Rows are points. Two turns around zero, p and q, are shown by what they do to some points. Write where each new point lands after one turn and then the other. Backwards means that the second turn is done in reverse. Each puzzle has new turns, and all numbers are rounded.
In the rows, 128 means zero.

Turn p:
[ 79 166] => [ 73 156]
[149  97] => [154 101]
[140  80] => [149  83]
[145 169] => [137 171]
Turn q:
[102 121] => [103 138]
[108  71] => [78 93]
[195 145] => [192 103]
[116 123] => [115 131]
[119 180] => [151 175]
Where do these land?
p, then q: [143 104] => [131 100]
p, then q backwards: [114 209] => [ 60 173]
p, then q backwards: [115  90] => [147  92]
q, then p backwards: [140 108] => [122 106]

Turn p:
[157 114 160 188] => [160 116 173 177]
[153  74  83 109] => [117  72  79 145]
[152 137 194 112] => [150 109 184  92]
[ 76 128 131 145] => [ 88 161 140 142]
[121 138  68  78] => [114 131  57  97]
[109 177 131 137] => [139 179 134 116]
Turn q:
[114 155  92 150] => [140 173 120 151]
[152 142 176 178] => [ 99 102 165 180]
[ 72  89 174 123] => [ 66 100  84 112]
[115  84  99 100] => [153 117  83  97]
[148 174  65  97] => [183 186 151 104]
[167 123 163 120] => [127  89 164 124]
Where do these land?
q, then p: [ 89 150 110  82] => [129 153 102  72]
q, then p: [111 120 206 185] => [ 59 152 156 188]
p, then q: [117 122 107  97] => [140 147 103 107]
p, then q: [162  51 120 125] => [140  80  63 151]
p, then q: [142 136 150 190] => [112 106 166 177]
q, then p backwards: [119 154  88 131] => [122 170 118 149]
p, then q: [157 163 115  86] => [173 129 143  86]

Turn p:
[119 135  64 162 134 171] => [107 110  54 144 123 156]
[ 88 170 162  83  97 103] => [144 192 167 101  91 138]
[125  54 188  89 162  98] => [ 87 117 212 105 172  92]
[158 128  62 174 108 120] => [137  96  60 156 105  98]
[163 114 138 176 147 150] => [141  77 124 163 153 139]
[154 138  97 129  89 161] => [154 103  85 102 109 138]
[ 81 163 140 142 110 130] => [125 158 136 144  88 164]
[136 121 173  70 176  92] => [128 169 184 110 184 100]
Turn q:
[134  76 112 132 122 135] => [140  78 111 133 137 130]
[152 153 121 134 200 153] => [130 172 119 175 181 137]
[ 92 115 185  85  96 118] => [111 114 163  71 106 176]
[124 154 164 215 196 148] => [ 85 152 185 188 190  90]
[191 136 113 111 120 131] => [192 143 117 139 125 127]
[101  94 135 131  97  74] => [114  90 129  68 120 104]
[106 177 125 112 151 129] => [101 181 120 129 125 138]
[125 119  70 104  42 136] => [151  95  83 120  40 123]
Where do these land?
p, then q backwards: [157 127  90 128 127 146] => [132 101  91 116 136 111]
p, then q: [159 185 111 129 150 170] => [160 148  93 190 144 126]
q, then p: [ 93 163 109 142  98 135] => [126 142 130 127  67 129]
p, then q: [ 95  65 148 163 144  95] => [ 68  91 170  96 136 114]
p, then q backwards: [105  40 159 157 129 130] => [ 69  89 167 182 110 145]
q, then p: [123 156 111  88 155  98] => [141 173  87 114 139 139]
q, then p backwards: [134 212 130  74 136 169] => [ 60 212 132 123 130 123]
p, then q: [128  75 185 171 130  55] => [107  92 210  75 154  90]
q, then p backwards: [157 129 110 100  84 153] => [136 166 130 155  81 137]
